Each row is a point. To make a cloud, some directions were put in groups of two or more. Within a group, all points are equally far from the middle, so they leave a hole (a ring in 2 directions, a hollow ball in 3). The other directions are filled evenly. Then the cloud was stretched, turned, moved and blurred a little. Count the holes, and give their numbers of directions, smallest first.

Cloud (22 x 3):
[[-13  37  41]
 [  4  42 -43]
 [-29  27  46]
 [ 30 -13 -30]
 [-45  35  28]
 [-60  -5   6]
 [-53  25  28]
 [ 14  36 -44]
 [-20  50  23]
 [ -6  54 -28]
 [-59   8  25]
 [-31 -27 -16]
 [-49   1 -29]
 [ -8  15  55]
 [  3  47 -37]
 [ 35  37 -19]
 [ 26  42  17]
 [ 48   7   8]
 [-21 -33  30]
 [ 22 -13  45]
 [ 29 -17 -26]
 [ 46  12 -17]]
Holes: 1 (3)

Cloud (19 x 3):
[[-14  16  14]
 [  1 -55 -34]
 [  2   3 -24]
 [ -6  30  24]
 [-17 -29 -29]
 [-17 -40 -31]
 [ 24  -9 -11]
 [-23 -28   1]
 [-16  26   0]
 [-13  22 -12]
 [ 18 -25  12]
 [  8  24 -20]
 [  9  -6  23]
 [ 11 -47 -26]
 [ 25   8 -10]
 [ 18 -31 -19]
 [ -5 -17  19]
 [ 11 -60 -27]
 [-18   8  -7]]
Holes: 1 (2)

Cloud (31 x 4):
[[ 28  -5  20  23]
 [ 47  -7  -2  -8]
 [ 35   3  20   3]
 [-52  19  14  -5]
 [  9 -39 -20  -1]
 [ -6  -9 -38  -7]
 [-50 -16  16   5]
 [  1   2 -32 -54]
 [ 29 -28 -13 -36]
 [ -3 -38 -23  -3]
 [ 26 -41 -13 -13]
 [ -8   4 -41 -24]
 [  1 -49   0 -19]
 [ -6  35 -14   0]
 [ 43 -25  -9  -2]
 [-19 -43  21 -12]
 [  0  18 -17  15]
 [ 37 -10 -16 -35]
 [-60   2  -1 -33]
 [  1  36 -18 -10]
 [ 42 -23 -12 -19]
 [-22 -13  24 -45]
 [  6  21 -35 -28]
 [ 17 -30 -10 -44]
 [ 35  15  10 -14]
 [-18 -21  21 -45]
 [  3 -12 -34   3]
 [ 46  -2  -1 -11]
 [ 17  32 -16 -26]
 [  3  24 -32 -10]
 [ 13 -22 -27   9]]
Holes: 2 (2, 2)

Cloud:
[[ -8 -35   8  31]
 [-22 -53  14 -30]
 [ 10 -28  49  -2]
 [-28 -45  14 -34]
 [ 41 -15  18  22]
 [-18 -37  42  -6]
 [  9 -45  -6 -14]
 [-37 -18  -2 -10]
 [-33 -38  30 -15]
 [  2  -4  46  -2]
 [ 38  -9  10  20]
 [-35 -32  11 -33]
 [-18 -57  12 -25]
 [ 18 -18  47  -9]
 [ -9 -19  47  -1]
 [  5   7  24 -17]
 [-12 -30 -16   5]
 [-10 -31   8  32]
 [ 25 -28  25  34]
 [-11 -32 -16   5]
 [ 29 -23  25  34]
 [-20 -48  11 -36]
 [ -8  -1  -8  -9]
 [ -2  -9  47   0]
 [ 29  -4  19  34]
 [-15 -60  12 -19]
 [ -9   0  33  20]
 [-36 -21   4 -27]
 [ 37 -26  32  -5]
 [  9 -21  50  -5]
 [ 23 -37   3 -18]]
Holes: 2 (2, 2)

Cloud, 52 rows:
[[ 58 -15 -12  12 -13  -1]
 [  4 -33 -50 -28   0  16]
 [  4 -20 -14 -29 -20  54]
 [-10 -46 -45   5  48  15]
 [  9 -13 -39 -29 -20   1]
 [ -1  18 -43 -23  29  33]
 [-17 -37 -17  35 -14  11]
 [-12 -18 -29  41  46 -20]
 [  8 -11 -22  11 -22  43]
 [-22   6  17  26  15   3]
 [ 23  -4  38  25 -16  20]
 [-32 -32  -8   9  22 -30]
 [-21 -12  10  11  31  26]
 [ 13  16   2  37   5  11]
 [ -9 -48 -26  28 -13  13]
 [  4  -7   8 -10  43  -7]
 [-22 -30 -15 -42 -11  19]
 [ 33 -45   4  11 -41  38]
 [-14 -18  12 -17  -5 -27]
 [-45 -42  -5  -1  10   4]
 [  4  13  23   2  34  -1]
 [  8  17 -49  -9  14 -15]
 [-28   8 -27  16 -27 -19]
 [ -8 -20 -38  13 -29  20]
 [  2 -46 -30 -28 -19  35]
 [-29   9 -42 -27  31 -29]
 [-14   6  32   9   6   5]
 [  8 -10 -48 -24  37  27]
 [  9 -24 -13 -49   1   3]
 [-19   9 -45  -8  -2 -35]
 [ 28 -15 -11 -50 -24   5]
 [ 26 -46   6  23 -16  -4]
 [-31 -23 -24  34  13 -38]
 [ 20   5   3  26  25 -21]
 [-15   2 -48  13  11  42]
 [-19 -42  -8  -9  -1  45]
 [  4 -35  38   3 -23   1]
 [ 33 -19 -39  -5  27  40]
 [ 17 -60  -2   5  14   9]
 [ 27  11 -40   1   6  -8]
 [ -7  32  -2  -8 -27   3]
 [ 12 -21 -44  21  42  31]
 [ -5  41  -2  20   6  -8]
 [ -7 -56 -20  15  26   0]
 [  0  14 -16 -35  19  40]
 [  5   1 -11 -32  23  48]
 [ 39 -15 -35  -4  22  42]
 [ 17 -20 -52   0  36  33]
 [ 25 -21  22   5 -12 -28]
 [-30 -18 -16  42  -6   6]
 [-40 -38   2  12   6  10]
 [  3  -7  22  28 -25   5]]
Holes: 2 (2, 3)

Cloud:
[[ -2   3 -44   7  -3 -25  23   8]
 [ -9 -29  -3  16  -2   6  -2 -29]
 [ 21 -13 -33   6  -1   0  -1 -12]
 [ 16  -7 -37   6  -1   6  -8   1]
 [-11   5  22  -5  -9   3   2 -11]
 [ -4  -2   8  31  12  -1  -3   6]
 [  0 -25  38 -13   5  22  -7  16]
 [-12  -9 -42  12 -14  12  -3 -13]
 [-20 -25   1   3  -3   7  13   0]
 [ -8  18  17 -17  -5  18  -3 -16]
 [ -4   9 -21   2  15   6  -6   1]
 [-15 -17   9  -3   5   9 -16  -7]
 [-27 -14 -19  13 -18  11  -5 -16]
 [-18 -31  23   7  -5  11 -19  17]
 [ 14  -3  -9   4 -33  -7  -7  -1]
 [-15 -26 -19  19   5 -16  15  -8]
 [  2 -16 -42   3  -1   8   7   9]
 [ 15  -5 -19   1   3  -7 -10  -6]
 [ 15  -1  13  14  12  20  21  -1]
 [ 30  -4  10  21   7  30  -2  -5]
 [ 12 -28  30  -2   0   5  -4 -12]
 [ 13  -2 -38   0 -15   1   7  -6]
 [ -2 -17 -23  11   8   7  -4  13]
 [  1 -11   7  16  21   5  20 -11]
 [-21  -5  10   8 -12   7  -7   0]
 [-10  12  -2   7   5   3   0   9]
 [  3  -3 -38  19 -17  -9   8 -23]
 [  1 -15 -18   3  -1  28  -3  -8]
 [ 14   6 -26  -4  -3  13   6 -12]
 [ -6 -14 -27  12 -11  25 -10   0]
 [ 11  -8   7   5  17  -5  -9   7]
 [  0  30   5  15 -17  17  19  -8]
 [-11   4 -22  19 -14 -30   6 -20]
 [ 37  -1   2  18   0   0  -8 -12]
 [-19   3 -22  21 -11   9   1   5]
 [  3   2 -12  22   7 -20 -17 -21]
 [ 24   1 -25   5 -11  11  -6  12]
 [ -4  -2 -22  11 -21  10 -11 -12]
 [ -5  -8  -9 -13 -10 -25   3   1]
 [  9  -8 -10  18  16  -7   1  -6]
 [  9   1  36  -4  -3  -8   8  -7]
 [-22  -5  26   1   3   4  11 -14]
 [ 25  -4   0   4  -1  -5  16 -13]
 [-20 -26  12   5  -1   5  11  -7]
 [ -7   9  14   0  -8  26 -31 -21]
 [ -1 -21  34  -6  24  -7  -5  -2]
 [-23  -6   0  -6  15  15 -18  -1]
 [ 23 -18  30   3  -1  -8 -19  -4]
 [ 22   4  -3  11   7  -1  15 -12]
 [-30 -16   4  30   1   1   0   3]
 [ -1 -15  22   9  -5  26 -16  -7]
 [ 12  12 -55   9 -17 -26  -1  11]
 [  2  15   2 -14   7   4  -4 -33]
 [-16 -24  14   3   5  -2   8  -1]
 [ 18   8  25  -1   4 -14   7 -24]
 [  9   3  -5  25 -20   6   0   7]
 [ 22   3 -20  11   3  13   7 -21]
 [ 30   5 -26   6 -11   2 -13  -7]
 [  2  -5   6  15   4   8  -2  -8]
 [  9   9 -16  13 -16  22  -7 -16]
 [  7 -24  10   3 -19  10  14   1]
 [ -4   4  -8  -6   8   1   0  15]
 [ -8  21 -25  28  -2 -10  -6  -4]
 [  8   6 -10   4 -26   1 -10  -1]
 [  0   2 -23  15 -11 -24   2   0]
 [ -6  -8  19  16 -16  -5 -18 -17]
 [-16   9   4  13   0 -20   2  -5]
 [  4  -2 -60  -4 -14 -11  17   3]
 [ 19  -4  21  11   2  -2  -8   1]
 [  1   7  -8  23 -19 -12  -1   3]
 [ -2 -28   9  -6 -11 -11   6  -8]
 [-20 -15  -8   2   0  21 -21 -16]
 [ -1  14 -47  11 -21   1  11 -16]
 [ -3 -19  34   1  17   7 -19   3]
 [ 10 -10 -10 -12  -7  22 -14 -31]
 [-13  -5 -11 -21   1  -2  -8   8]
 [  4   5  13  -2   2  -8  -3 -36]
 [ -8 -13  37   0   6   2 -10 -10]
 [  1 -16   8   4 -17 -21  -5 -12]
 [ 18  11  -6 -16  -3  -2   8  -3]
 [  9   5 -34  29 -17 -22 -10  -2]]
Holes: 0

Cloud (78 x 8):
[[ 19   2 -24  -9  -1 -12 -20  18]
 [ 14 -11  13 -12   4   0  -5 -19]
 [-16   9   5 -22  -4  -3   3 -10]
 [ 13   0   6  -8 -22  38 -21  10]
 [  4  19  -5 -15  22 -19 -15  36]
 [ 21  -6 -17  -1   2 -22 -16  17]
 [-12  20   6 -29  -2 -26 -32  20]
 [ -2  43  -2  -4  11 -18   0  19]
 [ -3 -13   7 -14 -25  20  -3  15]
 [-21  -1  -3   0  14 -20   1  20]
 [ 31 -17 -27  12 -19 -24 -18  -3]
 [  3  28  11   6  28  26   7   8]
 [-17  23   0  -4 -30 -11 -26 -13]
 [  3   7  17 -14   3   0  41  23]
 [ -3  12  -3  15 -31 -25  -1   5]
 [ -6  22 -31   8   0 -24  19   2]
 [  1   0 -19   1 -14  11  15   7]
 [-22 -14  15 -12   3 -17  -7   0]
 [  5   2   6  -3  26  -4  10 -14]
 [-14  20  -8  -7  14 -40  29  -2]
 [ 17   4  -3 -30  -8  21 -25  10]
 [ -9  -4  12   9 -11  19   3   8]
 [-35   4  -4 -20 -14  15  13  -1]
 [ -8  10  -4  15  10 -14 -10  15]
 [ -8 -13  18 -25  25  -1  -6  29]
 [  4  -4  13 -34 -31 -37   1  22]
 [ 10  27   6 -17   4   1  -3  -4]
 [ -4 -16  11 -29   6   4   7  21]
 [-17 -11 -19  -2 -18 -29 -19 -12]
 [-21  30  -7   9  -5 -38  -7 -13]
 [-30   7 -30 -30   9   5 -15 -11]
 [-12  43 -23  -7   4 -13  10 -17]
 [-14  22   2  18 -30  12 -11  -5]
 [ -1  19  -1  -1 -16 -13  11  13]
 [ -8  20  -1  14 -27   1 -11 -20]
 [-14  14  -5 -17  -8  22 -23  18]
 [-16   9   0   7  21 -22  22   8]
 [-17  -4 -29 -21   2  -3  21   1]
 [ 21  14  -9 -14   9  14  -6   6]
 [-20 -13  -1 -24 -31 -23   1  -5]
 [-28   8  30   6   7  12   6  -7]
 [-21  24   5 -10 -17 -13  -5  -2]
 [  8  23  -8   3  13 -25  41  -7]
 [-27  39 -17 -27  -1 -23 -17  12]
 [-12  -1  -2 -13  27 -14  21  12]
 [  7 -26   6  -6  17 -31   1 -24]
 [ 12  16   2  15   9   9   1  19]
 [  7 -23  20 -12   1  -9  -4  13]
 [-17  -3 -24 -17 -25 -16  12  20]
 [-17  60   5  14  13  -4  10  14]
 [-11  27  -3  17  10  16 -15 -12]
 [  0   5 -18 -25 -15   3 -20   3]
 [-20  37  -1 -31   9 -14 -16  -3]
 [-27  30 -21   6  -7 -10  -2 -14]
 [ -9   5 -22  10   9 -26 -27 -20]
 [ 12  13   8  14 -18  -5 -23   8]
 [ -9  41  13 -22  14  14  15   4]
 [ -4 -19 -12 -28 -10   6   3  23]
 [-20 -25   1  -3 -17 -17  25 -12]
 [-23   8  -7 -23   9 -45  10  11]
 [ -8 -10  16 -26   3  -3 -21  -6]
 [ 17 -22 -33  -3  -3   3  12   1]
 [ -5  13 -22 -19   5  -9  -4  10]
 [-13  12  38   9   5 -17  27   2]
 [-19  20  10 -20   7  -4   4   1]
 [-15   3   3  22  14 -14  30 -11]
 [  7  34  -6  -2   5 -22  15 -11]
 [  9 -32 -18 -25  -1  -7   2   1]
 [ -9 -25  27 -13  16   9  -6   0]
 [ -6 -18  -3 -18 -15  -2 -14 -11]
 [-18  10 -18  19 -23   9  -4 -26]
 [ -4 -14   2 -34  13  13   4   9]
 [-24  -4 -18 -16  10 -22  15  12]
 [ 27  30 -15   7   1   1  10  28]
 [-36  -2 -11   0 -14  -8 -25 -22]
 [-30   1 -13   8 -19  -4 -19 -24]
 [-16  19  -2  -5   3  -8  25  18]
 [ 18  -5   3 -12  16  -7  30   6]]
Holes: 0
